Every row gives one point. Each copy is the shape, with its points in the same order, stretched, turned, moved and blurred by noise. Say if it was mirrored as well.
(in the rows, 128 means zero)

Shape (7 x 3):
[[126  87 202]
 [137 191  55]
 [122  79 129]
 [181 130 143]
 [115 123 131]
 [138 132 139]
 [ 89 139  73]]
Copy 1 (7 x 3):
[[181 192  87]
 [ 99 111 218]
 [172 129 118]
 [183 155 186]
 [142 155 140]
 [152 152 153]
 [101 113 148]]
Copy 1 is: mirrored
Copy 2 (7 x 3):
[[122 152  37]
 [172 137 217]
 [114 115 100]
 [186 131 113]
 [117 142 111]
 [152 152 121]
 [120 134 169]]
Copy 2 is: mirrored
Copy 3 (7 x 3):
[[151  50 129]
 [124 219 169]
 [115 110 102]
 [177 134 133]
 [124 117 140]
 [150 125 146]
 [ 78 164 146]]
Copy 3 is: only turned

Shape (9 x 4):
[[203 132 147 125]
 [142  98 155 129]
 [179 153 145 139]
 [ 81 182 186 152]
 [136 153 151  98]
 [143 176  97 205]
 [174 137 116 159]
 [151 150 187 127]
 [ 88 121  81 140]]
Copy 1 (9 x 4):
[[174  73  78 119]
 [120  70 135 126]
 [165  92  81 140]
 [ 59 132  89 190]
 [112 117  87 108]
 [182 136 119 237]
 [184  99 111 159]
 [117  84  73 137]
 [141 146 185 163]]
Copy 1 is: mirrored
Copy 2 (9 x 4):
[[190 147 161 162]
 [142 100 143 135]
 [164 160 163 150]
 [ 62 147 166 155]
 [131 147 121 164]
 [134 189 175  82]
 [167 158 154 119]
 [127 134 168 176]
 [121 141  91  73]]
Copy 2 is: mirrored

Shape (10 x 6):
[[154  99 103 163 151 208]
 [131 101 137 109 113 142]
 [126 169 112 159 114  73]
 [147 138 127 118 162 163]
 [ 92 191 132 121 142  80]
 [ 85 118  90 109 136  99]
 [184  84 141 143  94 183]
 [140 150  91 129  88 208]
 [152 165  88 103 111  69]
 [ 89 140 106 104 153  85]]
Copy 1 (10 x 6):
[[184 153 100 173 206 127]
 [116 112 133 113 152 156]
 [149  89 155 114  76  96]
 [129 161  99 128 144 122]
 [110 121 139 115  37 119]
 [160  98 115 109  87 171]
 [135 121 148 129 226 128]
 [188 185 173 142 188 158]
 [160 110 141  49  87 120]
 [136 104 104 103  63 152]]
Copy 1 is: only turned
Copy 2 (10 x 6):
[[ 57  76  87 141 108 129]
 [132 125 129 115 121 132]
 [ 91 137 193 100 187  66]
 [ 79 111  93 133 176 113]
 [104 181 163 117 218  66]
 [144 135 149 133 130  71]
 [101  78 117 112  91 174]
 [ 48 109  79  73 111 113]
 [113 117 153  73 213  66]
 [137 137 143 144 177  64]]
Copy 2 is: mirrored
